Each row is a point. Each table stands for the endless flat space through its points: a line for two points, a plane for three, and so on. Write the one point that lies in both, or say that there is none.

First, 3 rows:
[[ 0.46 -0.56 -0.42 -2.19]
 [ 0.44 -0.66  1.08 -1.56]
 [ 1.01 -1.36  1.53 -0.74]]
Second, 2 rows:
[[ 1.16 -1.70 -0.10 -1.51]
 [ 0.92 -1.44 -0.42 -1.35]]
They share: no point

First, 2 rows:
[[ 0.98 -1.41 -0.22 -0.38  0.80  0.31 -0.08  1.04]
 [ 0.98  0.07 -0.38  0.66  2.04 -0.77 -0.04  1.88]]
Second:
[[ 0.30  0.22 -0.03  0.49  2.70  0.92 -1.04  2.63]
 [ 0.13 -1.94  0.05  1.47 -0.70 -2.00  1.18  1.51]
 [-0.77 -0.62  0.10  0.63  1.44 -0.03 -1.18  3.30]
 [-0.06 -1.03  0.39  0.23  2.04  0.42 -1.12  2.24]
 [ 1.50  0.42 -0.36 -0.62  4.11  1.59 -0.70  1.30]
 [ 1.64 -0.56 -0.35 -0.56  2.47 -0.48  1.22  0.63]]
They share: no point

First:
[[ 0.63  1.00  0.93 -0.63  0.02 -1.48 -1.11  0.29  1.01  0.66  0.55]
 [ 0.84  1.99  1.76  1.38 -0.82 -0.03  0.49  0.64  1.23 -0.73 -1.90]
 [ 1.03 -0.40  1.13  1.27 -0.58 -0.48  0.14  0.29 -0.69  2.06 -0.95]]
Second, 3 rows:
[[ 0.76  2.10  1.68  0.75 -0.59 -0.36 -0.13  0.18  0.96  0.32 -0.76]
 [ 1.32  0.22  0.84  0.55  0.65 -1.20 -0.41  0.38 -0.36 -1.84 -1.92]
 [ 2.28  2.59  2.75 -0.40 -0.66 -1.04 -0.49 -1.42 -0.08  0.45 -1.28]]
They share: no point

First (6 x 12):
[[-1.42 -1.58  2.49 -0.20  0.99 -1.38  0.48 -1.13 -2.62 -1.35  0.90  1.93]
 [ 0.69 -1.12  1.57  0.12  1.15 -0.28  0.86 -0.47 -0.35  1.46  1.36 -0.11]
 [ 1.09 -0.60 -0.02  0.75  0.33 -0.99  1.78 -1.04 -0.03  0.72  1.97 -0.35]
 [ 0.06 -0.32  2.02 -1.18 -0.15 -0.09  0.55 -1.38 -0.58  0.15 -0.11  0.48]
 [ 0.47 -3.93  0.84  0.19  3.33 -0.49  0.53  1.08 -0.47  0.53  1.26  0.02]
 [ 0.82 -0.64  1.46  0.61  1.00 -0.57  1.15 -0.59 -0.49  1.85  1.98 -0.07]]
Second, 4 rows:
[[ 0.98 -2.52  2.45 -0.06  0.89  0.56  0.95 -0.63 -1.37 -1.19  1.31  0.15]
 [ 0.65 -2.43  2.69  0.37  1.00  0.39  1.22 -0.27 -1.02 -1.06  0.92 -0.05]
 [ 1.10 -0.98  0.48 -0.96  0.68 -0.81  0.42 -1.37 -1.72  0.34  1.22  0.64]
 [-0.75 -1.43  2.30  0.95  1.57 -0.76  2.17  0.13 -0.17  0.49  0.27  0.16]]
They share: no point

First:
[[ 0.65 -1.00 -1.92 -0.32  0.77 -0.81 -1.21 -1.54  1.73 -2.32  0.99 -1.79
  -0.36  0.46 -0.24 -0.75 -0.23 -0.38]
 [-0.85 -0.30 -2.90 -0.58  0.14 -0.78  0.37 -0.23  2.74 -1.85  1.44 -2.99
  -1.50 -0.46 -0.50 -1.32 -0.75 -0.97]
 [ 0.37 -1.66 -0.87 -0.20  0.60 -1.46 -0.30 -0.94  1.29 -2.64  0.41 -1.70
  -0.20  0.60 -0.53 -0.61 -0.68  0.78]
 [-0.97 -1.13 -0.95  0.56  1.52 -2.11 -0.46 -0.45  1.80 -2.41  0.55 -1.49
  -1.32 -0.01  0.75 -0.01 -0.12  0.21]
 [-1.84 -1.95 -0.35 -0.53  0.77 -2.28  1.91  1.38  0.61 -2.39 -0.82 -1.75
  -0.98  0.66 -0.40 -0.65 -1.53  1.79]
 [-0.16 -0.92 -0.30  0.17  0.75 -2.14 -1.39 -0.29  1.47 -1.07 -0.01 -1.42
  -0.71  0.74  0.24 -0.30 -1.20  0.52]]
Second, 2 rows:
[[-0.60 -0.92 -1.05 -0.99  0.36 -1.73 -0.44 -0.43  0.84 -0.82  0.24 -1.71
  -0.92  0.90  0.29 -0.78 -1.24  0.03]
 [-0.16 -1.04 -0.49 -1.37 -0.16 -1.85  0.16 -1.05  0.12 -0.42  0.74 -1.61
  -1.60  0.84 -0.03 -0.42 -1.66  0.41]]
They share: no point

First (3 x 24):
[[-0.14  0.76  0.69  0.42  1.97 -0.43  0.44 -0.18  0.03  1.82  1.90  0.03
  -0.82 -0.91  0.82  0.01 -1.03  1.25  1.61 -0.35 -0.23  0.05  0.76 -2.08]
 [-0.56  1.58  0.03  0.04  1.17 -1.07  1.04 -2.32 -0.29  0.08  0.44 -2.53
  -0.72 -1.11  1.54 -0.51 -0.77  1.73  0.69  0.75 -1.89 -0.75 -1.12  0.48]
 [ 0.28  0.26  1.11  0.70  2.43 -0.47 -0.16 -0.28 -0.47  1.16  2.30 -0.73
  -0.84 -0.21  0.58 -0.39 -1.37  1.55  0.87 -0.27 -0.57  0.39  0.56 -1.74]]
Second, 3 rows:
[[ 0.32  1.99  1.24  0.93  2.95 -0.44  1.57 -3.06 -0.26  0.81 -0.17  0.40
  -0.40 -2.18  0.52  0.07 -1.39  0.46  0.57  1.07 -1.73 -1.89  0.34 -2.29]
 [-0.93  2.21  0.42 -0.21  1.87 -1.27  2.03 -1.52 -0.32  1.68  1.47 -1.11
   0.56 -2.33  2.21  0.52  0.36  1.58  1.59  0.42 -0.20 -0.95 -1.14 -1.13]
 [ 0.22  1.45  0.78  0.81  2.21 -0.28  0.95 -2.34  0.06  0.77 -0.05  0.12
  -1.12 -1.48  0.34 -0.23 -1.69  0.62  0.83  0.67 -1.79 -1.27  0.70 -1.81]]
They share: [-0.56  1.42  0.15  0.09  1.34 -0.73  1.04 -1.20  0.12  1.28  0.97 -0.87
 -0.76 -1.36  1.30 -0.05 -0.73  1.34  1.52  0.16 -0.89 -0.52 -0.08 -0.97]

First:
[[-0.56 -0.30  0.77  0.94  1.57 -0.54  0.78 -0.29 -0.58 -1.23 -2.14  0.12
  -1.54 -0.19 -0.68 -1.26 -0.64 -1.70  0.06  1.18  2.57 -0.51 -0.79  0.44]
 [-1.22  1.31  1.02  0.13  1.32 -1.08  1.48  0.06  0.21 -1.08 -1.73  0.27
  -1.52 -1.01 -1.33 -0.65 -0.91 -0.91  0.15  0.47  1.48  0.77 -0.51 -0.22]
 [-0.19  0.42  0.90  2.28  0.97 -0.23  0.51  0.01 -0.23 -1.34 -1.59  0.70
  -1.73 -0.26 -1.17 -1.52 -1.62 -2.67 -0.01  0.87  2.73 -0.55 -0.92  0.04]
 [-0.04 -0.81 -0.16 -0.63 -0.67 -0.28  0.77 -1.02  0.19 -0.50  0.44 -2.13
   0.77 -0.25 -1.42 -1.77  0.94 -0.07 -1.56  1.81  0.88  2.09  0.22 -2.07]
 [-2.40  0.16  1.01 -1.65  2.50 -1.68  2.13 -0.18 -0.34 -1.75 -3.38 -0.65
  -1.76 -0.93  0.01  0.42  0.53  0.45  0.36  0.94  1.43 -0.29 -0.53  1.09]]
Second:
[[-0.22 -1.03  0.14 -1.30  1.50 -1.16  1.21 -0.09  0.82 -1.03 -1.19 -1.26
   0.10 -1.11 -0.43 -0.96  1.38 -0.19 -1.45  2.87  1.74  1.20 -0.46 -1.44]
 [-0.04 -1.10  0.73 -1.28  1.66 -1.23  0.83 -0.38  0.79 -1.46 -0.87 -0.88
  -0.24 -0.47 -0.42 -0.83  1.14 -0.57 -0.99  2.75  1.71  0.94  0.01 -1.34]
 [-0.18 -0.66  1.23 -0.82  1.34 -0.97  0.51 -0.70  0.27 -1.64 -0.71 -0.60
  -0.76  0.19 -0.60 -0.77  0.40 -0.99 -0.33  1.97  1.51  0.68  0.47 -0.70]]
They share: no point

First, 5 rows:
[[-1.13 -0.34  0.18  0.69 -0.94 -1.89 -0.24 -0.07 -0.73  2.11  0.56 -0.42
   1.17  1.02 -0.68  0.16 -2.35  0.21 -1.11  2.33  0.72 -0.17 -1.49  0.28]
 [-1.91 -1.23 -1.95  1.56 -0.76 -0.78 -0.03  0.03  0.39  2.47 -0.44  0.33
   1.30  0.42  0.13 -0.98 -1.99  1.17 -2.17  1.01  2.06 -0.61 -0.79  0.89]
 [-1.87 -2.16 -0.08  1.43 -0.64 -2.19 -0.70  0.82 -0.64  1.48  0.44 -1.34
   0.40  0.64 -0.45  0.76 -1.79 -0.09 -1.25  1.56 -0.07 -0.24 -0.22 -0.31]
 [-1.75 -1.72  0.67  0.59 -0.28 -2.67 -0.79  0.51 -0.74  1.48  0.78 -1.31
   0.54  1.12 -1.50  0.91 -2.39  0.57 -1.06  0.96 -0.87 -0.55 -0.65 -0.11]
 [-1.43 -0.68 -0.14  1.84 -1.24 -1.74 -0.45 -0.18 -0.45  2.55 -0.29 -0.54
   0.70  1.21  0.20  0.17 -2.40 -0.21 -1.50  2.68  0.90 -0.51 -1.52 -0.02]]
Second, 3 rows:
[[-1.39 -2.60  0.20  0.20 -1.00 -2.96  0.25 -0.21 -2.31  1.63  2.73 -1.53
   0.49 -0.23  0.70 -0.75 -3.35 -0.65 -0.58 -0.02  1.52  0.83  0.31  1.27]
 [-1.09 -1.42 -0.56  0.26 -0.58 -1.40 -0.15  1.01 -0.57  1.99  1.10 -1.05
   0.40 -0.20  0.01 -0.32 -1.82  0.37 -1.91  1.36  1.47  0.78  0.57  0.19]
 [-1.75 -0.88 -1.28  1.16 -0.40 -1.16 -0.03  1.07  0.09  1.75  0.17 -0.21
   1.57  0.25 -0.86  0.13 -1.19  1.27 -1.34  1.90  1.20  0.39 -0.33  0.55]]
They share: no point
